Rows are points. The points of each table are mixes of a few directions, plus a little noise. How many directions does each table use, and how many do they share? Where both have some left over, give the other angles between the two spaces (their principal angles), to ten degrees, smallest first.

First (4 x 2)
27, 29
-39, -43
16, 17
-4, -4
Second (7 x 2)
5, 6
37, 40
-3, -2
7, 7
-2, -2
-54, -59
10, 11
Directions: first 1, second 1, shared 1

First (7 x 4)
25, -13, 3, -5
15, -53, -32, -11
-78, 60, 3, 19
-4, -31, -25, -6
9, 28, 26, 5
21, 13, 22, 1
11, -4, 2, -2
Second (7 x 4)
12, -49, -3, -6
34, 19, 23, -74
36, 0, 13, -29
-28, -7, -9, 3
-19, -11, -13, 38
-14, 30, -4, 29
-19, 17, -8, 39
Directions: first 2, second 3, shared 1; angles 30

First (10 x 9)
11, 6, 12, -5, 6, -25, 31, -37, 29
27, -29, -7, 41, 12, 11, -34, 29, -11
4, -22, 7, 14, -27, 26, -27, 42, -27
-13, 6, -1, -33, 97, -16, -4, -47, 23
12, 16, -6, -11, -25, 12, 4, -23, 32
-30, -1, 31, -43, -14, 6, 12, 2, -16
-10, -17, 23, 9, -31, -7, 13, 32, -35
28, 3, -46, 25, 38, 26, -51, -4, 25
-6, 31, -22, -19, -26, 17, 0, -16, 21
-22, 6, 9, 22, -30, -49, 56, 21, -41
Second (10 x 9)
-10, 30, -55, 33, -23, 1, -4, 27, -21
-2, 43, -68, 37, -7, -14, 6, 5, -2
20, -5, 24, -18, 41, -21, 19, -57, 48
-3, 0, -2, 1, -6, 3, -3, 9, -7
4, 13, -15, 8, 7, -11, 6, -12, 11
17, -30, 59, -38, 36, -7, 11, -45, 38
4, 12, -14, 7, 7, -10, 7, -12, 10
-7, -36, 50, -26, -11, 22, -15, 22, -19
-13, 26, -51, 30, -29, 6, -10, 38, -33
-10, -49, 69, -36, -13, 30, -19, 26, -26
Directions: first 5, second 2, shared 2

First (8 x 12)
10, 26, -74, -18, -1, 37, -10, 5, -28, 3, 4, 18
-9, -27, 48, 13, -9, -51, 12, -39, 26, 21, 19, -34
19, -6, -22, 20, -23, 15, 15, -6, 7, 10, 22, -20
-53, -8, 22, 7, 20, -16, -69, 8, 5, -21, -30, 24
-4, 2, 2, 12, 3, 25, -17, 31, -1, -21, -18, 15
-34, 17, 38, -64, 49, -48, -12, -13, -21, -3, -33, 36
37, 10, -42, -7, -18, 18, 43, -14, -9, 21, 28, -18
33, -16, 28, 36, -22, 23, 39, 27, 21, -8, 7, -22
Second (8 x 12)
-11, -15, -37, 60, -17, 23, -20, 27, 27, 0, 14, -15
11, -27, 41, 49, 14, -10, 17, 37, 30, -13, -7, -19
36, 12, -34, -24, -10, 14, -21, -48, -41, -2, 2, -2
23, 30, -21, -51, -33, 34, 26, -27, -30, 11, 13, 13
-20, 41, 14, -84, 29, 7, -29, -3, -49, -24, -46, 64
-3, -17, -2, 32, 16, -22, 18, 21, 27, 10, 9, -21
-26, -8, 46, -5, -10, -15, -14, -8, 14, -4, -6, 5
-6, -15, -4, 22, 11, -32, 24, 1, 24, 22, 19, -25
Directions: first 4, second 6, shared 4

First (9 x 18)
-15, 34, -26, -6, 1, -1, 13, 31, -14, -24, -15, -18, -12, -48, 29, -11, 26, -45
-3, 7, -5, -1, 1, 0, 3, 5, -3, -4, -3, -4, -2, -9, 5, -2, 4, -8
25, -57, 44, 10, -3, 1, -21, -50, 23, 40, 25, 29, 18, 74, -48, 18, -42, 72
7, -16, 12, 3, -1, 0, -6, -15, 6, 11, 7, 8, 6, 21, -15, 4, -11, 21
5, -11, 8, 2, -1, -1, -5, -10, 4, 8, 5, 7, 2, 15, -9, 3, -8, 14
-38, 85, -66, -14, 7, -1, 31, 74, -36, -60, -38, -45, -28, -116, 75, -28, 63, -109
6, -12, 10, 2, -1, 1, -5, -10, 5, 10, 6, 7, 3, 17, -12, 4, -10, 16
6, -12, 10, 1, -1, 0, -4, -11, 6, 7, 5, 6, 4, 17, -11, 4, -10, 14
8, -19, 14, 3, -2, 1, -7, -17, 8, 15, 8, 10, 6, 27, -15, 5, -14, 26
Second (10 x 18)
-13, -49, 40, 35, 25, -51, -34, 7, 27, -30, 21, 32, 10, 73, -24, 1, -47, 18
76, -50, -35, 27, 34, 70, 39, 0, -1, 4, -30, 38, -8, 4, -33, 3, 12, -3
0, 45, -11, -47, -25, 25, 1, -6, -15, 26, -12, -30, 6, -43, 15, 2, 13, -15
3, 25, -27, -7, -13, 25, 27, -2, -17, 10, -9, -16, -13, -43, 17, -2, 36, -8
-59, 20, 27, 4, -17, -63, -25, 4, 5, -15, 28, -18, -1, 10, 22, -5, -8, 9
70, -21, -37, -3, 18, 79, 33, -4, -9, 19, -35, 19, -2, -18, -23, 5, 16, -12
-33, 11, 17, 2, -8, -38, -16, 2, 4, -9, 17, -9, 1, 9, 12, -3, -6, 5
-8, -45, 7, 61, 26, -34, 6, 9, 14, -32, 17, 29, -15, 40, -8, -5, -4, 18
-52, 47, 5, -16, -30, -34, -6, 0, -10, 1, 16, -35, -6, -31, 36, -6, 19, -2
18, 16, 13, -54, -11, 22, -28, -8, 1, 24, -14, -8, 28, 0, -15, 9, -30, -11
Directions: first 1, second 3, shared 0; angles 40

First (8 x 32)
1, 33, 7, 12, -29, 20, 30, -18, 15, 0, 14, 1, -28, 59, -4, -20, -3, -5, -49, 21, 22, -61, -51, -61, 17, -17, 23, -10, 37, 64, 14, 6
1, 15, 3, 6, -13, 10, 13, -8, 7, -1, 7, 1, -13, 28, -1, -9, -1, -2, -22, 10, 10, -28, -24, -28, 7, -8, 11, -4, 17, 29, 7, 3
5, 41, 11, 11, -33, 22, 38, -19, 19, -1, 15, 1, -30, 69, -7, -20, -2, -7, -56, 28, 23, -74, -63, -69, 20, -20, 27, -13, 46, 71, 17, 4
-13, -21, -11, 11, -1, 9, -23, -10, -10, 7, 5, 11, -6, -9, 12, -23, -4, 17, -1, -22, 9, 22, 21, 0, 1, 2, -6, 8, -24, 24, 1, 22
-9, -31, -11, 0, 15, -5, -31, 3, -14, 4, -4, 5, 10, -38, 9, -4, -1, 14, 26, -26, -6, 47, 42, 32, -9, 10, -17, 11, -36, -19, -7, 9
28, 4, 15, -40, 39, -48, 16, 45, 3, -19, -28, -24, 48, -54, -22, 79, 12, -32, 64, 23, -48, 29, 16, 78, -25, 18, -15, -7, 8, -140, -21, -56
3, -2, 2, -6, 6, -7, 0, 6, 0, -2, -4, -3, 7, -10, -2, 10, 2, -3, 10, 1, -7, 7, 6, 12, -4, 3, -3, 0, -2, -20, -4, -7
-15, -41, -16, 5, 16, -2, -42, -1, -19, 8, -3, 11, 9, -44, 15, -13, -3, 21, 27, -35, -2, 58, 53, 34, -8, 12, -20, 15, -47, -11, -7, 19
Second (8 x 32)
22, -24, -42, 21, -73, -7, -11, -92, -46, 62, -24, -24, -5, 1, 1, 63, -42, -71, -31, -15, 37, -65, 27, -30, 19, 37, -31, 3, -75, 13, -57, 12
-48, -11, -20, 24, 41, 19, -9, -5, -6, 4, 26, 6, 9, 0, -14, -11, -1, 63, 21, -9, 26, 4, -23, -24, 17, -1, 18, 43, 35, 37, 40, 22
35, 21, 49, -20, -6, -7, 13, 59, 47, -38, 13, 33, -17, -2, 26, -55, 40, -18, -12, 6, -49, 41, 16, 35, -37, -24, 13, -55, 11, -16, 2, -9
7, -2, 12, -11, 7, 16, -8, 35, -15, -25, -36, -27, -38, 48, 11, -41, -15, 42, -31, -3, 5, 30, -3, -2, 30, -45, -24, 17, -35, 39, -12, -6
-2, 5, 11, 0, -5, 5, -3, 8, 19, -9, 17, 25, -5, -5, 13, -34, 15, -1, -6, -4, -10, 13, 6, 1, -17, -2, 12, -21, 11, 12, 12, 11
5, 0, -5, 16, 24, -20, 23, 3, 10, 14, 27, 2, 32, -31, -23, 60, 19, -14, 42, 8, -7, -18, -8, 15, -11, 22, 20, 9, 33, -48, 7, -8
3, 2, 15, 14, 31, 1, 13, 41, 21, -14, 27, 13, -4, 0, -2, -14, 28, 29, 15, -1, -12, 22, -7, 12, -5, -16, 21, 5, 24, 4, 18, 5
-22, 9, -21, -42, -19, -7, -17, -49, -30, 5, -49, -27, 28, -10, -13, 33, -46, -30, 2, 17, 10, -27, -7, -7, 4, 29, -30, -2, -4, -43, -11, -27
Directions: first 2, second 5, shared 1; angles 90

First (11 x 32)
-4, -5, -1, -10, -2, 7, -5, 0, -3, -7, -7, -8, 6, -7, -6, -6, 1, -1, -6, -6, -7, 6, -3, 5, 12, -12, -4, -7, 4, -1, -13, -3
16, 21, 3, 43, 8, -32, 20, 1, 13, 33, 31, 35, -27, 30, 26, 25, -6, 5, 28, 27, 29, -22, 14, -19, -48, 52, 15, 29, -15, 4, 55, 10
8, 9, 2, 21, 4, -15, 10, 0, 7, 15, 15, 17, -13, 14, 13, 12, -3, 2, 13, 13, 14, -11, 7, -9, -23, 25, 7, 14, -7, 2, 26, 5
21, 26, 4, 56, 9, -40, 26, 0, 17, 41, 41, 44, -35, 39, 33, 32, -7, 6, 35, 35, 38, -29, 19, -25, -62, 66, 19, 37, -19, 5, 70, 13
-19, -24, -4, -50, -8, 35, -23, -1, -15, -37, -37, -40, 31, -34, -30, -29, 6, -5, -32, -31, -34, 26, -16, 22, 56, -59, -18, -33, 17, -5, -63, -12
6, 7, 1, 15, 2, -11, 7, 0, 4, 12, 11, 12, -10, 11, 8, 9, -2, 2, 10, 10, 10, -8, 5, -7, -17, 19, 5, 10, -5, 1, 19, 4
-6, -9, -1, -17, -2, 12, -8, 0, -5, -13, -13, -13, 11, -12, -10, -10, 2, -2, -11, -10, -11, 9, -6, 8, 19, -20, -6, -11, 6, -2, -21, -4
-9, -10, -2, -23, -4, 16, -10, 0, -7, -17, -16, -17, 14, -16, -13, -13, 3, -2, -14, -13, -15, 11, -7, 10, 25, -27, -7, -15, 8, -2, -28, -6
-19, -24, -4, -52, -8, 37, -24, -1, -16, -39, -38, -41, 33, -36, -31, -30, 7, -6, -32, -33, -34, 27, -17, 23, 58, -61, -18, -35, 17, -5, -65, -12
27, 33, 5, 71, 13, -51, 32, 0, 22, 53, 52, 57, -45, 49, 42, 41, -8, 8, 46, 45, 48, -37, 24, -32, -80, 85, 25, 48, -24, 7, 90, 17
-21, -26, -4, -55, -9, 40, -26, -1, -17, -41, -40, -44, 35, -39, -33, -31, 6, -6, -35, -34, -37, 29, -19, 24, 62, -67, -19, -37, 19, -6, -70, -13
Second (10 x 32)
-16, -22, -2, 16, 9, -23, -23, -38, -8, 33, -5, 33, -15, 55, 43, 32, -12, -13, 56, -10, 37, 17, -17, 3, 21, -1, 0, 1, -12, -4, 17, -17
-25, -47, 46, -31, -12, 24, 14, -15, -26, 4, -55, 22, 82, -37, -31, -20, -15, -25, -60, 40, 3, 25, 29, 32, 30, 10, -14, 13, -28, 52, -22, -16
-6, 8, 4, -17, -1, 11, 5, 5, -4, -24, -7, -14, 43, -26, -25, -18, -8, 12, -10, -9, 16, 10, 17, 9, -5, 2, -7, -2, 0, 31, -5, 18
24, 61, -39, 47, -2, -72, -35, 24, 6, 62, -5, 17, -86, 113, 37, 60, 2, 19, 56, -19, 16, -34, -44, 38, -31, 35, 28, 28, 0, -28, 40, -3
-2, -31, 43, -7, -8, 18, 33, 0, -9, 12, -19, 25, 35, -38, -20, -16, 0, -21, -66, 61, -22, -4, 35, 0, -3, 27, -2, 21, -21, 24, -3, -14
18, -15, -10, 22, 4, 4, 0, 1, 18, 14, 31, 5, -90, 7, 35, 10, 28, -21, 0, 13, -61, -26, -24, -41, 6, -25, 10, -14, 20, -81, -8, -28
-4, -15, 9, -5, 7, 23, 18, -16, 8, -26, 28, -8, 21, -38, -2, -19, -1, 0, 4, -1, 10, 9, 18, -36, -3, -9, -8, -11, 4, 4, 1, 12
-2, 19, -11, -18, -7, -1, -16, 16, -7, -13, -24, -23, 15, 3, -22, -6, -2, 13, -9, -24, -2, 5, -10, 31, 9, -10, -3, -4, 6, 11, -17, 6
-6, -22, 6, -14, 0, 18, -2, -8, -3, -11, -6, -5, 7, -19, -3, -11, 5, -11, -15, 1, -17, 8, -1, -6, 22, -23, -7, -13, 4, -9, -22, -11
20, 67, -41, 7, 11, 0, 3, 27, 26, -51, 61, -52, -13, -18, -12, -14, 2, 48, 43, -56, 22, -13, 2, -32, -50, -7, 4, -17, 30, -4, 19, 53
Directions: first 1, second 5, shared 1

First (10 x 32)
4, 11, 21, -13, -6, -8, 9, 12, 14, 14, 0, 14, -2, 10, -15, 7, -16, 12, 4, -13, 15, -15, 2, 4, 21, -16, 20, 3, -11, -3, 17, 3
-2, -6, -11, 7, 4, 4, -5, -7, -7, -7, 0, -8, 1, -6, 8, -4, 9, -6, -2, 7, -8, 8, -1, -2, -11, 9, -11, -1, 6, 2, -9, -2
1, 3, 6, -3, -2, -2, 2, 3, 4, 4, 0, 4, -1, 3, -4, 2, -4, 3, 1, -3, 4, -4, 1, 1, 5, -4, 5, 1, -3, -1, 5, 1
-13, -34, -65, 40, 20, 24, -27, -39, -42, -42, 0, -44, 7, -32, 47, -21, 49, -37, -13, 41, -47, 46, -6, -12, -64, 50, -63, -8, 33, 9, -54, -9
16, 42, 82, -50, -25, -30, 33, 48, 53, 53, 0, 55, -9, 40, -59, 26, -61, 46, 17, -52, 59, -57, 7, 15, 80, -62, 79, 10, -42, -11, 68, 12
14, 35, 68, -41, -21, -25, 28, 40, 44, 44, 0, 46, -7, 33, -49, 21, -50, 38, 14, -43, 49, -47, 6, 12, 66, -52, 65, 8, -34, -9, 56, 10
-4, -9, -18, 11, 6, 7, -8, -11, -12, -12, 0, -12, 2, -9, 13, -6, 14, -10, -4, 11, -13, 13, -2, -3, -18, 14, -18, -2, 9, 2, -15, -3
-11, -28, -55, 34, 17, 20, -23, -33, -36, -36, 0, -37, 6, -27, 40, -17, 41, -31, -11, 35, -40, 39, -5, -10, -54, 42, -53, -7, 28, 8, -46, -8
-8, -21, -40, 25, 13, 15, -16, -24, -26, -26, 0, -27, 4, -20, 29, -13, 30, -23, -8, 25, -29, 28, -3, -7, -39, 31, -39, -5, 21, 6, -34, -6
3, 8, 15, -9, -4, -5, 6, 9, 10, 10, 0, 10, -2, 7, -11, 5, -11, 8, 3, -9, 11, -10, 1, 3, 14, -11, 14, 2, -8, -2, 12, 2
Second (9 x 32)
11, 35, -40, 31, 9, 26, 29, 0, 15, 24, 20, -3, 30, -91, -7, 34, 18, -3, 24, -8, 2, -58, 56, -31, 42, 32, 4, -11, -29, 8, -31, -32
3, -9, -18, 31, -20, 7, -25, 33, -7, 9, 39, -10, 18, 1, 5, -26, -21, 42, 25, 5, -27, 22, 24, 24, -12, -10, -3, -1, 6, -6, 1, -7
-32, -23, 32, -50, 23, -45, -6, -4, -21, -70, -26, -6, -33, 91, 8, -16, -18, -8, -42, -16, 10, 9, -48, 22, -23, -33, -2, 18, 37, -14, 17, 8
9, -9, 19, -39, -33, 22, -3, -1, -26, -19, -31, -4, 3, 12, 8, -15, 3, -24, -17, -9, 32, 40, -29, 1, -25, -28, -9, -6, -3, -12, 39, 30
13, -18, 20, -40, 53, 2, 26, -18, -17, -35, -86, 5, -18, 15, 9, 23, 40, -41, -60, -7, 33, -20, -32, -3, 48, -45, -32, -6, 40, 8, 14, 3
4, -9, 2, 33, 8, -12, -18, 1, 20, 37, 18, 10, -8, 15, -4, -6, -4, 25, 17, 24, -33, 12, 2, 13, 2, 13, 0, 2, 9, 11, -12, -1
3, -6, 7, -53, -14, 19, 11, 8, -43, -56, -42, -14, 9, 1, 13, -9, 6, -29, -35, -31, 44, 9, -19, 0, -6, -48, -15, -7, 10, -18, 35, 13
5, 17, -8, 48, -4, -6, -6, -17, 46, 70, 39, 16, -4, -24, -16, 13, 1, 14, 40, 32, -32, -8, 20, -17, -1, 59, 20, 2, -31, 17, -30, -2
-17, 23, -16, 39, -22, -15, -10, -4, 36, 40, 71, 6, 4, -16, -15, 1, -23, 25, 49, 11, -31, -10, 27, -13, -25, 61, 34, 8, -38, 3, -29, -10
Directions: first 1, second 5, shared 0; angles 80

First (9 x 32)
22, -25, -36, -23, 3, -40, -32, -4, -3, 5, -2, -14, 31, 16, 9, 25, 5, -2, 11, 4, 3, 23, -22, 30, 19, -5, -1, -3, -1, -6, -22, 2
27, -33, -47, -30, 4, -51, -42, -4, -3, 7, -2, -18, 40, 21, 11, 32, 7, -3, 13, 6, 5, 31, -30, 38, 24, -6, 0, -4, -1, -8, -28, 2
43, -51, -72, -46, 6, -80, -65, -6, -6, 10, -4, -29, 63, 32, 17, 49, 11, -4, 21, 9, 6, 48, -46, 60, 38, -10, -1, -6, -1, -13, -43, 4
12, -14, -20, -12, 2, -22, -17, -1, -1, 3, -1, -8, 17, 9, 4, 13, 4, -1, 5, 3, 2, 13, -13, 16, 11, -2, -1, -2, 0, -3, -12, 1
-8, 10, 13, 9, -1, 14, 12, 1, 1, -1, 1, 5, -12, -6, -4, -9, -2, 1, -3, -1, -1, -8, 8, -11, -7, 2, 1, 2, 0, 2, 8, -1
-31, 37, 52, 33, -4, 59, 48, 5, 4, -7, 3, 21, -45, -24, -12, -36, -8, 3, -16, -6, -5, -35, 33, -44, -27, 7, 1, 5, 1, 9, 32, -3
-63, 75, 105, 67, -8, 117, 94, 8, 8, -14, 5, 42, -92, -47, -25, -71, -16, 6, -30, -13, -10, -69, 66, -86, -55, 13, 2, 10, 1, 18, 62, -5
13, -16, -23, -15, 2, -26, -21, -2, -2, 3, -2, -9, 20, 10, 6, 15, 3, -2, 6, 3, 2, 15, -14, 19, 12, -3, -1, -3, -1, -3, -14, 1
-16, 19, 27, 17, -2, 30, 25, 2, 1, -4, 1, 11, -23, -12, -5, -18, -4, 2, -8, -3, -2, -17, 17, -22, -14, 3, 0, 3, 1, 4, 16, -1
Second (9 x 32)
52, 2, -9, -3, 27, -164, -8, -57, 1, 33, 13, -47, 2, -17, 56, 71, -37, 40, 40, 12, -21, -27, -81, 100, 7, -5, 62, -17, -16, 34, -56, 32
-14, -10, -11, -6, -10, 53, -12, 22, -1, -11, -7, 13, 14, 13, -22, -21, 17, -17, -13, -4, 9, 21, 24, -30, 4, 3, -28, 5, 6, -16, 15, -12
-19, -27, -33, -20, -19, 85, -29, 42, -5, -19, -13, 22, 33, 30, -36, -30, 35, -34, -21, -5, 18, 47, 39, -48, 14, 0, -50, 10, 11, -32, 22, -22
-21, 18, 25, 15, -4, 42, 24, 7, 2, -5, 0, 14, -21, -9, -12, -22, -1, -3, -10, -4, 0, -15, 23, -29, -14, 4, -6, 3, 2, 2, 21, -4
21, 8, 6, 4, 13, -70, 5, -29, 0, 14, 6, -19, -8, -11, 27, 27, -21, 21, 17, 5, -11, -18, -34, 40, -1, -3, 31, -7, -8, 17, -23, 15
-18, 6, 11, 6, -6, 48, 11, 12, -1, -7, -3, 13, -8, -1, -14, -24, 7, -8, -13, -4, 2, 0, 24, -29, -6, 3, -12, 5, 3, -5, 18, -8
-10, -5, -2, -2, -4, 34, -3, 12, -1, -6, -2, 9, 3, 6, -13, -14, 10, -10, -8, -1, 4, 9, 16, -19, 0, 2, -14, 3, 4, -9, 11, -7
-20, 50, 66, 44, 6, 12, 60, -16, 6, 4, 9, 9, -60, -38, 6, -19, -25, 21, -2, -4, -14, -57, 12, -17, -35, 7, 26, -1, -6, 25, 19, 9
27, -40, -57, -35, 0, -37, -49, 3, -4, 5, -5, -15, 49, 27, 5, 27, 15, -10, 11, 5, 6, 43, -23, 31, 29, -5, -10, -3, 2, -14, -24, -2
Directions: first 1, second 2, shared 1
